Each point is reached from the start by the listed moves, each made 0, 1 or 2 times, or once backwards (-1), plus a little noise. Say if it took an odd or an even number of moves. Then give how often each move was made.

Moves:
(1): [ 59 -20  -1]
(2): [ 12  44 -13]
(3): [ 8 12 57]
Start: [ 24  10 -15]
Points:
[40 32 97] -> even (0, 0, 2)
[-47 -14   0] -> even (-1, -1, 0)
[-39  -4  57] -> odd (-1, -1, 1)

Moves:
(1): [30  0  3 -4 -2  5  0 -1 -1  2  3]
(2): [-1 31 -2 -1 -3 -2  4  2  6  0  2]
(3): [ 0  6 46 -2  5 -6 -5 -1 -4  3  3]
(4): [ 2  3 -1 43 -6  5  6 -4 -9 -3  0]
(5): [ 3  6 -4  3 40 -2  2 -5 -2  1 -4]
(6): [-3  4  4 -1  6 34 -3  0  2 -3 -4]
(7): [ 1 -8  5 -3  0  2 35  0 -3 -1  5]
(8): [-1  0 -4  3  1 -3  2 48 -6 -4  0]
(9): [ 2 -8  4  5  1 -4  2  2 43 -9  4]
(10): [-3 -3  1  5  1  4  1  1  4 33  3]
(11): [-1 -4 -1 -1  2  5 -3 -2 -2 -8 40]
Start: [ -6  -9  14  11   6   7   3  -5   7   7 -16]
Points:
[ -6 -51 121  57 -27   6  37  -5  37  72 -36] -> even (0, -1, 2, 1, -1, 0, 1, 0, 1, 2, -1)
[57 -4 29 67 45 54 87 35 82 46  7] -> odd (2, 1, 0, 1, 1, 1, 2, 1, 2, 2, 0)
[-20  29  15  97   5 105   4 -65 -35  57  64] -> odd (0, 1, 0, 2, 0, 2, 0, -1, -1, 2, 2)
[ 60 -26 -31 120  81  77  -3  79  67  11 -66] -> odd (2, -1, -1, 2, 2, 2, -1, 2, 2, 1, -1)
[-46 -42  53   0  24 -35  -2  97  86  40  79] -> even (-1, 0, 1, -1, 0, -1, 0, 2, 2, 2, 2)

Moves:
(1): [ 28  -1   4   7  -7   7  -1  -2  -5   6   2  -5  -2 -10   8   4 -13   6
   2   4  -5   2   2]
(2): [-1 26  2  2  4  3 -5 -4 -1 -4 -4 -1  8 -3  4  5  2  7 -4  1 -8 -3 -1]
(3): [-2 -3 26  2  2  1  7 -3 -3  2  3  3  1  3  8  1  5 -1 10  6  3  3 -4]
(4): [-10  -2   0  35  -2  -4   6  -5  -3  -4  -2   1  -2   1  -6  -8  -4   8
  -2  -4  -2  16  -5]
(5): [ 0 -3 -6  1 25  5  4  5 -1  3 -2 11  0 -7 -2  5  4 -6 -2  1 -1 -5 -7]
(6): [-6 -1  2 -1 -1 27 -4 -5  1  1  5  2 -3 -4 -3 -5  3  1 -3 -3  3 13  2]
(7): [  1   4   3  -2 -11   5  39   6   1   3  -2  14   6  -2  -4   1  -1   2
   3  -5  -5  -9   6]
(8): [-2  5  1 -1  0  1 -5 21  4 -1 -6  4  1 -2  6 -7 -3  2  4  3  4  0  4]
(9): [ 0  2  1  6  5  4  2 -3 24  1  2 -6 -4  2  3  6  2 -6 -1 -4  4  3  4]
(10): [-7  6 -3  5 -6  2 -4 -2 -5 31 -4  1  5  6  5 -1  8 -7  5  0 -2  0  5]
(11): [-4 14  0  1  3 -5  0 15 -7  6 36  2 -3  3  3  6  4  0 -4  2 -1  9 -1]
(12): [  4   2   2   1  -8  -6 -10 -10   6   1   4  31  -4   9  -1   1  -5   2
  -1   6   1  -5   0]
(13): [ 2 -9  2 -3 -1  2  5  2  5 -1  2  4 32  4  0 -1 -3 -3  0  3  2  2 -1]
(14): [ 8  0 -2  6 10 10 -3  5 -6 -5  1 -4 -5 28 -1 -6 -2  5 -4 -3 -2 -9  6]
(15): [-6  2 -6 -2 -2 -2  7 -8 -8 -2  5  3  0  7 30 -3  2  5 -2 -3  2  5 -2]
(16): [ -8  -8  -2   7  -6   7  -3   5 -10  -4   2  -2   2   2   0  27  -6  -4
   0   4   8  -3   0]
(17): [ 15   2  -1   5 -11  -3  -3   3  -2  -6  -5   2   4  -3  -4   0  31  -2
  -2 -10   2   3   0]
(18): [-3 -5 -5 -4  1  0 -7 -2  4  8  3 -3  2 -1 -3  2  3 30 12 -4  4 -6  2]
(19): [ 0 10 -9 -2  1  8  1 -4  3 -1  1 -3  2  4  0 -3  0 -8 26  2  0  2 -5]
(20): [  1  -2 -12   1 -12   1   3  -3   2   1   1  -3   0   2  -2  -5  12  10
   3  31   1  -3  -2]
Start: [-12   1  -2  -5 -20  -8  -1   2   2  18  10 -16   5 -24  12  -4 -12 -18
  -9  -4   0  -4 -15]
Points:
[-93 -27   7  87 -24  31  34  48 -66  68  50 -13  11  56  61  13  31  43
  -9 -74  32  30  12] -> odd (-1, -1, 1, 2, 0, 1, 1, 1, 0, 2, 1, -1, 0, 2, 2, 2, 1, 2, -1, -1)
[ 90 -30 -50 -30 -94 -25  25 -21  -3  45 -31  18  45   8 -10 -41  53  -4
  -1  41 -17 -60   0] -> even (1, -1, -1, -1, 0, -1, 1, -1, -1, 1, -1, 1, 1, 1, 0, -1, 2, 0, 0, 2)
[-95  25 -35 -41 -13   2 -44  60  33  33  95 -78 -31 -18  69  51 -26 -33
  60  11  56  21 -13] -> odd (-1, -1, 0, -1, -1, 0, -1, 2, 2, 0, 2, -1, -1, -1, 1, 2, -1, 1, 2, 0)
[  71   42   55    1 -121   51   47   12  -17   20  -29   67   68   22
   83   36    1  -45   64   19    9  -36    9] -> odd (2, 1, 2, -1, -1, 0, 2, 2, 0, 1, -1, 2, 1, 1, 1, 2, 2, -1, 2, 0)
